Rows are points. The points of each table are mixes of a few directions, plus a little noise. How many directions does each table use, and how many do they share? Where both have some left over, give the other angles between the two spaces (their principal angles), to ten degrees, smallest first.
In the rows, 128 means zero.

First, 6 rows:
[[129 128 129]
 [166 113 175]
 [132 124  65]
 [145 121 131]
 [115 135 173]
 [ 82 147  95]]
Second, 5 rows:
[[166 170 119]
 [105 103 134]
 [106 104 133]
 [168 172 119]
 [ 95  92 136]]
Directions: first 2, second 1, shared 0; angles 70

First:
[[133 156 114 126 151 123]
 [123 118 139 136 121 131]
 [138 125 112 103 120 125]
 [136 159 108 117 151 122]
 [150 106  94  67  96 123]
 [ 88 105 202 219 129 144]]
Second (8 x 6):
[[135 139 118 147 137 126]
 [139 171 103 142 164 121]
 [141 151 108 160 148 124]
 [135 130 121 150 130 128]
 [126 151 122 110 147 124]
 [ 97  25 191  77  41 145]
 [117 128 138  92 128 128]
 [134 129 122 146 129 128]]
Directions: first 2, second 2, shared 1; angles 60

First, 8 rows:
[[135 122 144 113 125 135 150 133 126]
 [135 135  91  73 161 126 145 126 141]
 [ 76 106 151 186 111 139  91  81 106]
 [110 138 136 186  80 144 105 117 100]
 [164 136 150 143 132 139 134 140 146]
 [171 148 119 124 145 125 129 151 154]
 [136 131 110  81 143 122 153 141 133]
 [ 98 111 124 117 130  95 116 135 119]]
Second:
[[ 95 165 126 136 131 104 175 130 131]
 [114 144 127 132 129 117 149 129 129]
 [123 134 128 129 128 124 135 128 128]
 [109 149 127 133 130 114 155 129 130]
 [124 132 128 129 128 125 133 128 128]
 [115 142 127 131 129 119 146 129 129]
 [211  34 134 107 121 189   7 122 119]
 [137 118 129 126 127 134 115 127 127]
 [123 133 128 129 128 125 135 128 129]]
Directions: first 5, second 1, shared 0; angles 70

First, 9 rows:
[[108  81 127  78 127 143 135 115 113 144 122 130]
 [201 212 126 209 122 131 120 163 178  92 140 115]
 [117  87 126  82 126 145 135 118 119 139 124 128]
 [ 61 154 139 179 146  59 112 112  86 137 125 149]
 [213 105 115  76 106 209 145 150 180 114 134 103]
 [ 82 111 132 122 136 102 125 111  99 142 124 139]
 [125 144 130 148 131 114 123 130 127 125 129 131]
 [116 155 131 164 135  99 121 128 121 124 129 135]
 [130  99 125  94 124 149 136 125 128 134 127 125]]
Second, 9 rows:
[[125 111  82 118 185 110  90 193 104 138  96 157]
 [124 138 160 138  97 149 157 100 145 117 152  95]
 [111 121  78 121 135 120  92 154 131 128 141 128]
 [117 118 103 128 162 131 113 181 120 126 120 121]
 [ 85 128  98 140 111 162 123 165 158 104 186  53]
 [160 135 163 122 113 108 143  70 117 142 102 173]
 [122 123 122 130 148 134 126 159 124 125 123 119]
 [161 135 147 116 108  97 127  61 117 147 103 188]
 [148 143 199 138  94 142 180  68 135 125 128 119]]
Directions: first 2, second 3, shared 0; angles 70, 90

First (9 x 18):
[[121 117 182 122 119 142 110  79 113 101 108 119 157 127 100 166  83 139]
 [141 119  56 213 146 106 167 171 104 124  87 126  99 139 194  81 141 157]
 [141 101  75  85 114 131  94 110 150 120 180 177 143  76 147 126  85 123]
 [130 153  99 114 151 113 112 164 146 116 142 152 115 105 126 111 141 120]
 [127 141 135 150 145 120 131 144 117 112 104 116 123 133 126 123 134 137]
 [122 137 156 142 111 139 180 152 103 143 113  46 117 155 147 119 147 105]
 [139 111 141 117 152 141  92 101 138 143 146 143 152 129 107 134 147 154]
 [105 184 159  99 131 112 130 168 134  93 118 114 111 115  96 139 120  89]
 [127  89 149 112  82 151 133  63 143 204 151 158 133 173 111 151 153 130]]
Second:
[[113 135 141 121  86 123 157 120 130 147 122 130 109 149 124 140 125 103]
 [117 132 136 124 100 125 146 122 129 141 123 130 116 144 125 138 125 109]
 [136 127 122 132 148 130 114 131 127 120 132 127 137 117 129 121 131 141]
 [108 136 144 120  76 125 163 119 130 152 118 130 105 154 122 144 125  95]
 [173 109  90 148 249 136  44 148 125  73 150 122 183  65 142  91 139 205]
 [167 111  94 143 230 136  55 146 125  81 147 123 174  73 139  96 138 193]
 [102 138 150 117  63 123 175 117 129 157 115 131  99 163 121 148 122  86]
 [103 139 149 117  63 124 172 117 130 158 116 130  98 162 122 149 122  85]
 [130 127 127 130 135 128 124 129 127 125 129 128 133 124 129 126 130 133]]
Directions: first 6, second 1, shared 1

First (11 x 24):
[[144 127 127 136 140 116 133 128 131 128 123 142 144 139 127 132 123 116
  120 140 137 124 124 122]
 [105 129 130 116 111 146 121 128 124 128 135 107 105 112 130 122 134 145
  138 111 116 133 135 136]
 [109 129 130 118 114 143 122 128 124 128 134 110 108 115 129 123 134 143
  137 113 118 133 133 134]
 [108 129 130 118 113 144 122 127 124 128 133 109 107 114 130 122 134 144
  138 112 117 133 134 135]
 [125 128 129 127 126 130 127 129 128 128 129 126 126 126 129 127 129 130
  130 126 126 128 129 129]
 [125 128 128 127 126 130 127 128 127 128 129 126 126 126 128 127 129 130
  130 126 127 129 129 129]
 [111 129 129 119 116 141 123 128 125 128 133 112 110 116 129 123 133 141
  136 115 119 132 133 134]
 [106 129 130 117 112 145 121 128 124 128 135 108 105 113 129 121 135 145
  138 111 116 133 134 135]
 [118 128 129 123 122 135 125 127 126 128 131 119 118 122 129 125 131 135
  133 121 123 130 130 131]
 [246 121 118 187 213  39 164 130 148 129  94 236 249 208 121 161  94  39
   73 217 191 100  94  87]
 [112 129 129 120 116 141 123 128 126 128 133 112 112 117 129 123 133 140
  135 115 119 132 133 134]]
Second, 10 rows:
[[110 114 101 132 110 121 101 112 137 131 134 103  91 110 129 143 144 154
  147 114 117 147 147 136]
 [142 136 102 126 124 127 122 120 138 131 125 129 122 111 139 122 134 132
  145 143 143 152 127 120]
 [160 151 135 119 145 137 152 138 128 126 120 159 164 132 136 104 115 103
  123 159 156 130 107 111]
 [183 168 136 115 154 143 167 144 127 127 113 177 186 132 145  88 108  88
  124 181 175 135  92 100]
 [131 131 100 128 120 127 115 118 139 132 126 120 112 108 138 128 136 139
  148 135 136 155 131 125]
 [119 147 151 106 122 162 145 141 115 125 131 126 133 119 133  99 122 127
  130 125 129 125 118 129]
 [141 110 116 152 141  93 119 120 136 130 124 138 136 147 121 155 128 121
  117 135 129 121 134 127]
 [103  79 154 161 142  85 115 126 120 124 135 122 129 177  97 183 125 126
   88  94  90  77 149 150]
 [ 97  90 119 149 118  98  97 114 132 129 138 102  94 138 113 172 142 151
  123  95  96 118 156 148]
 [ 90 150 168  90 107 188 146 147 104 123 139 105 115 110 132  87 125 142
  135 102 113 120 121 138]]
Directions: first 1, second 3, shared 1
